Each row is a point. Any point is a mix of the corners, with weights that add up to 1. It lies inside the corners' shape when no weight is negative. Is each point inside? If not, which corners have a negative weight?

Corners:
(1): [-27  10]
(2): [34 39]
(3): [-32 -61]
Points:
[-19  29] => outside (3)
[-26 -39] => inside
[-25   4] => inside
[-27 -15] => inside
[-16   2] => inside
[-30 -55] => inside
[-27 -51] => inside
[26 20] => outside (1)

Corners:
(1): [ 17 -34 -42]
(2): [-50  63 -15]
(3): [24 40 45]
(4): [-16 -81 -12]
Points:
[-15 -40 -29] => outside (3)
[-19  18 -23] => inside
[-8 -3  7] => inside
[ 11 -14 -23] => inside
[-28 -14 -12] => inside
[-37  43 -16] => inside
[-16 -41 -15] => inside

Corners:
(1): [34 12 42 12 -7 30]
(2): [-43  27 -10 -18 -23  -1]
(3): [ 33  71  -1 -39  10  25]
(4): [109  -8  51 -48 -31  56]
(5): [-10   3  10 -27  70  23]
(6): [-52 -59 -56  21  13 -29]
(7): [-68  -8  -3  22   8 -55]
Points:
[ -8  15  26 -21 -16  12] => outside (3, 6)
[  8  16  10 -18  10  22] => outside (7)
[ 17   4  16 -28  17  24] => inside
[-14 -13  -5  -2  29  -2] => outside (2)
[ 11 -10 -15 -32  13  21] => outside (1, 7)

Corners:
(1): [-49   2  34  43  50 -28 -23  28]
(2): [-34 -19 -13 -25  33  56  42  11]
(3): [  -6   44    6   24  -66  -51 -104  -79]
(4): [ 23   9  29  -3  24  -7  33 -91]
(5): [-11   7 -41 -64  55   9 -68  20]
(6): [ 34   0  17  58 -45 -34 -60 -18]
(7): [-25   5 -37 -50  -9 -17 -10 -37]
(8): [ 24   6  22 -13 -19  41  38   9]
(9): [-18  15 -31  33 -35  -5  28  36]
Points:
[ -1  13   5  -4 -13 -13 -30 -47] => outside (9)
[-11   5  10   0   7   9  26 -24] => outside (5, 6)
[  2   3  11  -7  17   9  22 -44] => inside
[  4  16  -2   5 -42 -13  -4 -60] => outside (1, 5)
[  4  15 -12  -2 -23  -9 -28 -28] => outside (1)
[  5  16 -10  -3 -24  -5  -8 -34] => outside (1)

Corners:
(1): [-30  -3 -38  53  16  55 -38 -48   6]
(2): [ -5  41  75 -39  11 -26  19 -27  -8]
(3): [ 50 -24  42  23  43  12 -30  25 -43]
(4): [-13 -51 -39  29  42  30 -36  27 -22]
(5): [ 67  45  24 -34 -13 -15   6 -54 -26]
(6): [-53  34 -24  37  13 -16 -17  31 -56]
(7): [ -5  45  33 -21  11  30  53  39  45]
(8): [ 65  17  26   7  49  -6  70 -33  25]
(9): [ 41 -60  67  32 -45  -7 -52 -18  58]
(10): [-26 -64  33  18 -51  22   1  30 -11]
Points:
[ 19 -10   8  15  15   2 -11 -15 -19] => outside (7)
[ 6 13 14 13 13 -1  6 -1 -7] => inside
[ 12 -62  16  28 -24  27 -40  13   5] => outside (2, 6, 8)
[-1 -4 43 -5 -7  0  5 -1 -9] => inside
[-20  33  33  -9 -10   2   4   8 -38] => outside (4, 8, 9)
[ 22  -1  48  -8   1   4 -15 -14  22] => outside (6, 8, 10)

Corners:
(1): [-26   2 -46  35  -1  -5 -21 -40  43  -3  11  29]
(2): [ 49   1  15 -32  18  66 -19  36 -24 -52 -22 -24]
(3): [ -4 -24  34   0 -55  -9  42 -46 -13  15  -9  15]
(4): [-14 -31  19  29  -6 -21  -4  -7 -27 -42  28 -26]
(5): [ 12  63  20  25  30   2 -41  29  17  35  -5 121]
(6): [-77 -25  -3  11  34   5  92 -37   0  -2  12 -19]
(7): [  5 108  24  45  24  10 -14 -12 -21  13 -34 -11]
(8): [-59  -4 -33  28  11  43  -1 -28 -13 -25  34   3]
(9): [ 52  13 -16  35  -6  11 -28  48 -23  -2  27 -39]
(10): [ 46 -45   6  26  -2   7  50 -39 -32 -18   2  23]
(11): [  1 -31  20  -4  13  84 -23  17 107  20  26  53]
(12): [ 25   0  20 -53  11  62  37 -21 -31 -41  19 -29]
(13): [ 40   6  26  -3  27   5 -31   0 -47  26   0 -16]
Points:
[ 55  30  26  28   6  10 -47  23  18  24 -13  49] => outside (6, 8, 12)
[ -4   0  -1   8  11  33  -2  -4 -12 -23   8  -4] => inside
[ 12   1  17 -16   1  32  21 -16 -15 -14   9  -1] => inside
[-21   7  -4  38  -2  -3   0 -19   6  14  10  25] => outside (2, 12)
[ 19  13  13   9  15  24  -8  -1 -11  -3  -3   9] => inside
[-13  -5  10  10   8  21  15 -17   2  -7   7  14] => outside (9)
[-29   8 -20  22  -5  21  -2 -17  16 -26  13 -28] => outside (5, 10, 13)
[ -6   5  10   5  14  24   7 -12   8  -4   3  24] => outside (9)
[ 23   8  14  -3  13  31  -2  -2 -17 -11  -1  -5] => inside

Corners:
(1): [ 37  43  51  20  24  29 -13 -10 -14 -28  -6  16   1 -24]
(2): [-29  44  52 -30  -6  33  16  -2  24  16 -20   4  -3 -65]
(3): [ 21  -7  43   9 -53   1  53   6  77  20 -13  44 -55  62]
(4): [ -7 -13  11  28  -5 -74 -38 -12  41   4 -47  18  27 -36]
(5): [ 80 -14  83  -9  65 -17 -26  45  43  20  56 -36  12  19]
(6): [ 17 -20 -39  -3  -4 -17 -11 -28  26  23   9  52  29  16]
(7): [-54 -17  52   1 -21  29 -17 -49  16   3 -25   7  32 -48]
(8): [ 24   0 -13   8 -11  71 -27  13  56 -16   0 -58  27 -48]
(9): [ 37 -22  26  10  51 -37 -22  23  50  -9 -11  33  61  10]
(10): [ 10 -48  32  15  50  17   1  -6 -38 -66  32 -27  -8 -28]
(11): [ 94 -40  26 -11  36 -31 -56  60  22 -32  10  20  42 -34]
(12): [ 10  -3  33  -5 -62 -43 -67  14  38 -50  66 -34  37 -28]
(13): [  7 -42  15  61 -21 -18   4 -17 -34  -3  -2  11  69   7]
(14): [-19  12  68  23 -19   7 -48  42  -3  19  21  59  49  50]
(15): [ 35  16  35 -38 -27  25 -29  32  30 -44 -13 -16  -8  56]
Points:
[ 30  -3  34  -7  16   1 -21  18  33  -8  -7  10  10   5] => outside (12, 13)
[ 37 -16  31   1   0  -3 -12  20  33 -13   2  12   8  -1] => inside
[ 28   3  58  10  12  21  -6  13  29 -12 -11  10  -7   8] => outside (2, 6, 12, 13)
[ 24  -6  26  -2   5  -2 -23  15  27  -9  -3   5  23 -29] => inside
[ 19  -9  35   9   4  -1 -21  16  26  -2   5  14  30   4] => inside

Corners:
(1): [ 69  -6  -6  -8 106 -11  23 -15 -33  38 -20 121  -4   8 -36  37  43   7]
(2): [  4  24 -42 -13  12   5 -38  35 -14 -16 -23   8  41 -62 -33 -30  61  15]
(3): [-17   1 -41 -16 -14 -11  -3  44  23  11 -16 -35  35 -31 -27 -41  53 -48]
(4): [  3  14  51 -63 -66  15  21   4  -6 -10 -44 -20   3  21 -35  31 -57   6]
(5): [ 21   1 -14 -12 109  19 -12  23 -32   7   9  20 -19  -3 -51  35   8  41]
(6): [  13  -14   76  -51  -84   18   -5  -50   19  -42   13 -105   -1   70
  -24   60  -77  -35]
(7): [  2  -1 -22 -24  19  59 -12   1  17  31  12  -8  61 -11   7 -31  37  -2]
(8): [ 56 -20  -4  -3  58  22  11  -3 -37  -4 -34  13 -27 -28 -14 -11  21 -13]
(9): [ 24 -11  -8  15   2  13  -5  20 -35  31  26  -2  20   0   4 -43  25 -11]
(10): [ 12 -37 -18 -25 -74  33  -7 -10  12  15   7 -25 -19  63  -7  49 -35 -14]
(11): [ 21 -36 -10 -84 -37 -20  25 -22  11 -67  22 -37  -1  71 -47  31 -37 -23]
(12): [ 15 -13  35 -41  83 -28  12 -33 -30 -15  -4  27  -3   1  -8  33   5  70]
(13): [ 22  48 -19  -5  12  26 -24  -3  31   3   0  12  48 -71  40 -10  16 -38]
(14): [ 11   8 -12  27 -16   3  54  17   0 -20  23  23  36 -20 -22  32  21   1]
(15): [ 12 -38  60 -44 -53  31   2 -14  41 -15  34  -3 -33  54 -19  38 -51  11]
(16): [ 58  28 -48  42   9   6   8  16  32  12 -25  -2  62 -50  -9 -20  -3  -5]
(17): [  1  27 -30  30  13  29 -21  15  -6   1 -55   2  41   5   3 -29  23   4]
(18): [-15  -2 -11  15 -15  -7 -17  -9  -9  34 -22  60  63 -51 -34 -45   5 -11]
(19): [ 21 -28   6  14  87 -22  13  53 -56 -10  -1  53  22 -36 -26  35  26  12]
Points:
[  3   8   3  -6 -24  10  -6   5  -5  -1 -15 -17  37 -23  -8  -9   3  -7] => outside (1, 5, 11, 15)
[ 18  -1   3 -15   7   7   5  -2   2  -8  -5   6  17  -3 -19  18  -2   3] => outside (9)
[ 25  -9   7 -15  16  11   0 -11 -14   2  -8  -1  11  12 -12  19 -15   3] => outside (2, 3, 14, 15)
[ 11   0  -4 -20 -12   9   1   1  11  -4 -11  -7  29  -8 -15   0   6 -14] => outside (5, 9)
[ 11  -4   4 -15 -10  11  -3  -5   2  -6  -8  -3  20   8 -19   5  -8  -5] => inside
[ 22 -12  -1   7   4   5   8  21 -15   7 -13  20   7  -2 -33  14   3  -4] => outside (7, 11, 12, 13)
[ 21   3  -3  -6  20   5   2   6  -4   0 -10  11  25 -13 -20   3  11  -3] => outside (10)
[ 13  -9   4 -17   2  11   4   1  -6  -2   1   3  11   4 -19  10   3  -4] => outside (16)

Corners:
(1): [ 19 -32  14  -3   5  -3  41 -40  12  14 -28 -16 -24 -28 -23 -60 -67 -13
  -6  20]
(2): [ 38 -13 -53 -33  -5  19  38 -43 -28  19 -14 -15   1 -41 -44 -19   5 -36
 -31   7]
(3): [ -6  -7 -10  38 -15  34  31   2 -24  30  11 -43 -22 -78 -20 -38 -29 -10
  24  17]
(4): [ -4 -37   8  -9  -7   6  28 -21   9 -10  20  12 -20 -60 -38  -6  -9  26
 -24  15]
(5): [ 11 -57  -5 -11  38   8  61 -26   2 -31  -8 -67 -43 -54 -33   6 -63 -29
 -12  69]
(6): [ 27  23 -38  -6   3   5  41 -17  12 -44 -11 -44  23 -44 -62 -13 -21  -5
   5  17]
(7): [ 12   7  21  32  69   7   0  46  21  -8  14  -5 -16 -10  10 -88  12  56
 -19 -27]
(8): [ -2  20  -6 -30   6  15  14  26  20  22  -4   7  -7 -52 -35  29 -39 -29
  28  21]
(9): [-15 -50 -27 -24  -9  32  17 -51 -21 -33 -24 -13 -11 -44 -40   8 -44   9
  37  58]
(10): [ 37  24  62  17  61  -3  17  73 -35 -19  56  75 -27  -8 -13 -39 -24  64
  15 -33]
(11): [ 16  36  29  44  22 -21 -46  85  -9 -33  46  55 -19  20   3 -29  23  -5
 -10 -66]
(12): [-19  33 -14  19  44 -33 -11  35 -34   5  21  19  -6 -39  54 -42   1  17
 -11 -32]
(13): [-52 -13 -15  -9 -54 -17  22 -38  43  21   9 -50 -51  93  33  35  50  11
 -18 -12]
(14): [-16  -4  15 -72 -28  -8 -18 -51  56   8  41 -49 -10  90  62  43  65  -1
  17 -33]
(15): [ 36 -14   5 -33 -18  14  73  -2  32 -42 -66 -16 -54 -50   9 -30  -1 -28
 -30  16]
(16): [-11 -46  51 -26   2   8   3 -42  46  14 -19 -56  -8  77  30  85  19   6
 -18 -70]
(17): [-53 -35  18 -31 -77 -68 -32 -20  17  38 -25 -48  29  62  38  33  76  35
   6 -53]
(18): [-48 -15  46 -17 -35 -40 -21 -77   4  -6  -6 -41 -37  67   2  53  78 -17
  29 -46]
(19): [-18  34  37 -12  36  19 -28  84 -50   0  47  18  -1 -18  45 -71  -3  32
 -43 -40]
(20): [-13   3  54  65  30   3  12  31  -6  10  63  59  32  30  14 -13  60  28
 -42 -14]
(21): [ 45  18 -30   6  -4  14  21  -2 -26   7  -6 -21 -39 -39 -49  17 -69  16
 -26  59]
Points:
[ 10  22  32  18  44  -3  11  48 -10  -6  37  21 -38 -12  16 -41 -23   9
  -3  -1] => outside (2, 4, 6, 9, 16, 17)
[ -7 -20   8   5 -11  -5  19 -11   1  -2   7  -3 -10 -11 -18  23   9   6
  -5   1] => outside (1, 7, 14, 19)
[ -4  -9   6 -12  -4  -3  12 -11  11  -2   8 -16 -11  -1  -3   2   7  11
  -6  -8] => inside
[-12  -6  14  -3   2  -8   8   9   0   3   9  -6 -15   7  17 -25  20   5
  -8 -17] => outside (4, 6, 16, 21)
[  3  -7   9  -2   4  -3  15  -4   5  -5   3 -15  -7  -3  -9  -3  -1   6
  -7  -7] => inside
[  6  -5  12  -4   0   3  19  -2   5   4   2 -18 -17 -10 -11 -11  -8   2
  -9  -2] => outside (9, 12)

Corners:
(1): [-32  38 -37  37  31  27 -50  21  -1  -5  -1  80 -30 -26  31  45  40 -13
 -13 -70]
(2): [  8 -52 -41  46 -29 -41 -54  19 -16 -27 -49  33  36   0 -56  30  25  -2
  17  41]
(3): [ 34 -74 -29  57   9 -60  21 -37  87 -61  -8  36  42  42   8 -29   7   7
 -37 -41]
(4): [ 72 -25 -41  39 -38  70 -14  -1 -29 -40 -21  87  38 -15  19  36  68 -65
 -12 -13]
(5): [  6  14  22   2  59 -34  53 -37   2  56 -16   1 -27  28  53 -13 -30   2
 -20  40]
(6): [-53 -24   5  47  41  80 -28  42 -31 -33  29  43  -7 -25  22  23  29 -72
 -29 -49]
(7): [ -9 -52 -48   2 -14 -22 -20 -12  37 -17  30  49  28  32  31 -37   2  15
  14  14]
(8): [ 14 -64 -13  26  -4 -36  29   6 -15 -50   1  19  42  29  14   2 -60   9
   6  -3]
(9): [-55  -3 -24 -66  44   3  25 -12   1  50  34   5   7  10 -47  17 -10 -30
  23  -3]
(10): [-54  15 -22   4  66  67  -8  13  -8  20  57  10  -2 -80 -10  26  77 -27
 -21  -9]
(11): [-90  18   5 -23  40  37  10 -17  11  13  55   0 -31 -29  54  77  -4 -39
 -55  -8]
(12): [  8 -71 -44  58 -28 -25  11  -2  37 -11 -26  12  47  47   3 -15  53  55
  18  -4]
(13): [-18 -58 -36  -2  47 -28  43 -84  41   3   0  62  -1  12   1 -13 -36  58
  32  -2]
(14): [ -4 -31 -72  20  42  -3  26  -4  35  10  24  46  18  12 -57   6 -18  15
 -14  16]
(15): [ 25 -59 -42   1  -8 -12  20  21  19 -68 -66  49   8  -4 -14  -2  10  12
  23  30]
(16): [ 16 -13  43 -19  27  -1   5 -34  27  34  11   4 -11  33 -18 -12 -62  43
 -45  -7]
(17): [-20  17 -56   7   0 -14  23 -38  63  -7  -6  18  10   7 -13 -59 -55  13
  14  -2]
(18): [ -5  10  -4 -48  77 -27  12 -48  -5   7 -35 -30  15  71  35  35 -57  13
   9  41]
(19): [-29 -46 -57 -11  24 -49  25 -47   2 -45   2   0 -15  61 -13 -25   1  40
  10  14]
(20): [-20 -48 -25  30  44  32   4  16 -17  31  35  -3 -35 -53   8  34 -12 -82
  -8 -41]
(21): [ -31 -106  -58   41   13   12  -19   -2  -24  -16  -23   55   24  -53
   15  -21   24  -65  -53  -56]
Points:
[-12 -31 -27  13  26 -10   2 -10  14  -5   1  27   9  10  -5  -6  -8   5
  -1  -7] => outside (4, 11)
[-42 -20 -70  12  31  31 -13  -4  -1 -20  13  45 -14 -34  -8  19  10 -30
   2  -2] => outside (3, 5, 8, 9, 12, 16)
[  3 -23 -17  10  29  -2  18 -23  23   4  -1  26   5   9  15   3 -16  11
 -14  -3] => outside (2, 6, 9, 19)
[ -8 -29 -22  16  22  -4   0  -9  12 -10   2  25  12   2  -2   7   5  -4
 -12  -7] => inside
[-14 -19 -20  -2  35  -6   8 -24  10  -1   0  18   1  16   7   8 -12   7
  -6   1] => inside
[-12 -31 -12   5  37  -9  20 -15  20  -6  10  -4   4  24  16 -13 -25   5
 -22   4] => outside (1, 2, 4, 9, 13)
[-26 -24 -32   4  27   5  -2  -7  -2 -19   6  27   5  -5   9  18   2 -21
   1 -11] => outside (5, 12, 14, 16)
[-22 -20 -22  -6  34  -2  15 -16   7  12  10  21   0   4  -1   9  -8 -10
   0  -4] => inside

Corners:
(1): [-13 -30 -41 -35 -24 -80   8  21   7 -13 -43  23  34  21  -1  -1  53 -16
 -32   5]
(2): [-29 -19 -41  -5 -38 -50  12  23 -61   1  -5  35   2  42   1 -15  -9 -27
 -23  58]
(3): [-75  12 -67  -1 -31 -10 -22 -13 -56 -20  -3  23 -11 -17  -8 -31  81  -1
 -51  39]
(4): [-25 -40  -3  -7  -8 -38  38  37 -53  17 -46  -5 -18  -6 -33  -9  14 -38
 -18   1]
(5): [ 39 -22  -7 -66  43  50  -3   2  51 -20   9 -51  48  14 -35   2  17 -15
   7 -22]
(6): [-26 -32 -16 -58 -11 -25  13  21   2 -57 -54  -6   8   2 -26 -19  34   2
  41  11]
(7): [ 73  11  62   7  45  32  29 -10  43  12 -25  68  20 -34 -37 -14 -18  62
  37 -20]
(8): [ 19 -34 -69 -53 -30 -28 -37  36  25   5  26 -34  19 -11  30  44 -18 -35
  -2 -38]
(9): [ 73  68  47 -54  79  30  33 -21  60  46 -26 -16 -10 -57 -46   4 -42  14
  -1  41]
(10): [121  50  16  10  48  57  71 -24  94   4 -40  -6  10 -14 -57  32  10  36
  86  43]
(11): [-78  27  -1  53   0 -59  24  18 -14 -30 -11   9   1  -4 -18 -30  12  -5
 -14  17]
(12): [-21 -16  37  18 -45 -60  26  -4 -46 -25   5  52 -45  12   2 -18  30 -44
   9   0]
(13): [102  32  23  -5  36  27  52  -6  82   0   6 -24 -17 -13 -44 -51  -5  28
  -4   7]
(14): [ 25  -4 -15 -82 -33  51  16  49  23 -35 -25   3  72  12 -11  10  19 -24
  10 -46]
(15): [ 20   2  -5 -21 -59 -17  -1  -5  13  -2   8 -39  56 -18 -25   8  24  15
  14  -9]
(16): [ 46  47  35  -3  76  61  54 -27  42  37 -36  -1  41 -41  13 -50  14  25
  16  -8]
(17): [ -9  17  13  16  -4  62  72 -13  80  12  24  37  12 -36 -20 -41  16  45
  -3  20]
(18): [  7 -33 -19 -22 -12  34 -45 -64  50 -17 -11 -27  26 -20 -10  12 -25   6
 -13 -63]
(19): [-45  10  21  21  -3 -17 -21  43 -38  15 -54   1 -10  38  11 -38  39  -4
 -29  18]
(20): [-59  -5   3   6 -29 -15  30  26 -39 -35  -9  -9   6   2  30   5  24  34
 -44   9]
(21): [-25 -31 -14  30 -33  -1 -25 -10  -3 -40  -4  13  26 -64  28  -3  53 -34
 -38  38]
Points:
[ 13 -10  -8 -18  -3   1  10  -1  28 -12 -20  -1  24  -7 -15 -11  28  -4
   6 -12] => outside (2, 9, 20)
[  8   1  -3  -4  15  -7   9  -2   8  -6 -20  -3   0  -6 -15  -7  15  -4
  -1  12] => outside (14, 15, 17)
[  5  11   2 -15  13  16  27  12  23  -5 -18  -4  18 -17 -16 -16  26  12
  -2   9] => outside (2, 12, 18)
[  0   0  -1 -12  -1   5  14  -1  11 -14 -22   5  13  -8 -18 -15  23   4
  -2   7] => outside (8)
[  3  -2  -5  -4  -5  -1  13   3  13  -9 -11   0  16  -8  -7 -15  23   0
  -5   2] => outside (9)
[ 16 -14   0 -29  14  31  14   3  36  -6 -19  -3  32 -13 -10   2   6   6
   2  -6] => outside (3, 11, 12, 13, 15)
[-10  -6  -6  -6  -9 -13  14  -1   1 -10 -10   3  10 -15  -6  -1  12   0
  -4   8] => outside (13, 14, 19)
[ -8  -9 -18  -5 -16 -16  -6  -2   8 -14  -2   1   2  -8  -6  -4  16  -2
 -12  11] => outside (4, 14, 16)
[  9   2   0 -16   4   0  22   1  17  -9 -15   3  11 -16 -17  -9  12   1
   4   6] => outside (19)
